Rows are points. Each copy is the shape, with its points in the same order, turned, moved and blurred by noise. Is it also mirrored, or only turned?
In the rows, zero is written as 128.

Shape, 6 rows:
[[144  89]
 [ 77 158]
 [141 147]
 [129 125]
 [146 151]
 [119  85]]
Copy 1 (6 x 2):
[[157  98]
 [ 79 154]
 [144 152]
 [136 128]
 [149 156]
 [133  89]]
Copy 1 is: only turned
Copy 2:
[[ 79 132]
 [168  94]
 [136 150]
 [118 132]
 [136 155]
 [ 84 107]]
Copy 2 is: mirrored
Copy 3, 6 rows:
[[174 136]
 [ 78 152]
 [121 101]
 [135 126]
 [127 102]
 [163 156]]
Copy 3 is: mirrored

Shape (6 x 2):
[[101 183]
 [149 109]
 [102 127]
 [127 111]
 [160 143]
 [159 126]]
Copy 1, 6 rows:
[[ 55 134]
 [148 130]
 [115 158]
 [139 149]
 [127 100]
 [135 112]]
Copy 1 is: mirrored
Copy 2, 6 rows:
[[ 83 119]
 [171 108]
 [133 149]
 [159 133]
 [147  89]
 [160  92]]
Copy 2 is: mirrored
Copy 3, 6 rows:
[[ 62 105]
 [148 129]
 [102 150]
 [128 145]
 [133  97]
 [144 107]]
Copy 3 is: mirrored
Copy 4, 6 rows:
[[156 193]
 [113 119]
 [153 142]
 [134 123]
 [ 94 155]
 [ 99 140]]
Copy 4 is: mirrored

Shape, 9 rows:
[[164 108  86]
 [ 99 118 156]
 [161 101 119]
 [ 99 109 114]
 [172  86 112]
 [123 114 134]
 [ 87 105 148]
 [112 132 170]
 [117 124 140]]
Copy 1, 9 rows:
[[116 125  70]
 [ 94 125 164]
 [120 101  98]
 [ 84 143 126]
 [110  90  80]
 [104 123 137]
 [ 75 134 159]
 [115 119 171]
 [107 128 146]]
Copy 1 is: only turned
Copy 2 (9 x 3):
[[158  92  94]
 [ 94 147 142]
 [131  90 113]
 [117 150 104]
 [131  75  99]
 [114 126 125]
 [ 86 154 125]
 [102 139 164]
 [117 134 136]]
Copy 2 is: only turned
Copy 3:
[[ 98 154  78]
 [157 149 154]
 [134 149  81]
 [123 170 144]
 [138 157  66]
 [138 152 128]
 [155 167 155]
 [166 127 148]
 [135 139 134]]
Copy 3 is: mirrored
Copy 4:
[[128  94  73]
 [106 115 164]
 [100  94  96]
 [141  97 140]
 [ 99  86  84]
 [112 110 132]
 [122  93 166]
 [ 93 138 163]
 [109 124 144]]
Copy 4 is: mirrored

Shape:
[[169 121 156]
 [111 129 165]
 [ 88  87 109]
 [158 110 102]
 [121 130 115]
 [147  81 113]]
Copy 1, 6 rows:
[[ 87 150 147]
 [100 114 105]
 [144  71 143]
 [131 138 174]
 [142 124 130]
 [119 109 181]]
Copy 1 is: only turned
Copy 2 (6 x 3):
[[ 89 153 114]
 [119 140 165]
 [133  69 144]
 [116 114  86]
 [142 120 123]
 [ 96  91 102]]
Copy 2 is: mirrored

Shape (9 x 4):
[[ 99 148 141 134]
 [101  86 120 128]
 [ 77  95 172  89]
 [ 86 161  93 129]
 [117 130 176 159]
 [142 174 165 153]
 [145 163 126 100]
 [140 135 136 130]
 [138 116 114 163]]
Copy 1, 9 rows:
[[ 95 130 127 133]
 [124 139 177 101]
 [108 201 150  97]
 [ 78  96 125 100]
 [117 154 144 169]
 [114 130 100 177]
 [133 123  85 114]
 [137 125 123 135]
 [140  97 156 143]]
Copy 1 is: only turned
Copy 2, 9 rows:
[[133 127 133 140]
 [140 147  76 141]
 [174  89  88 122]
 [147 168 157 147]
 [ 98  89 122 146]
 [ 81 107 160 113]
 [118 141 152  81]
 [107 135 120 109]
 [ 91 152 101 132]]
Copy 2 is: mirrored
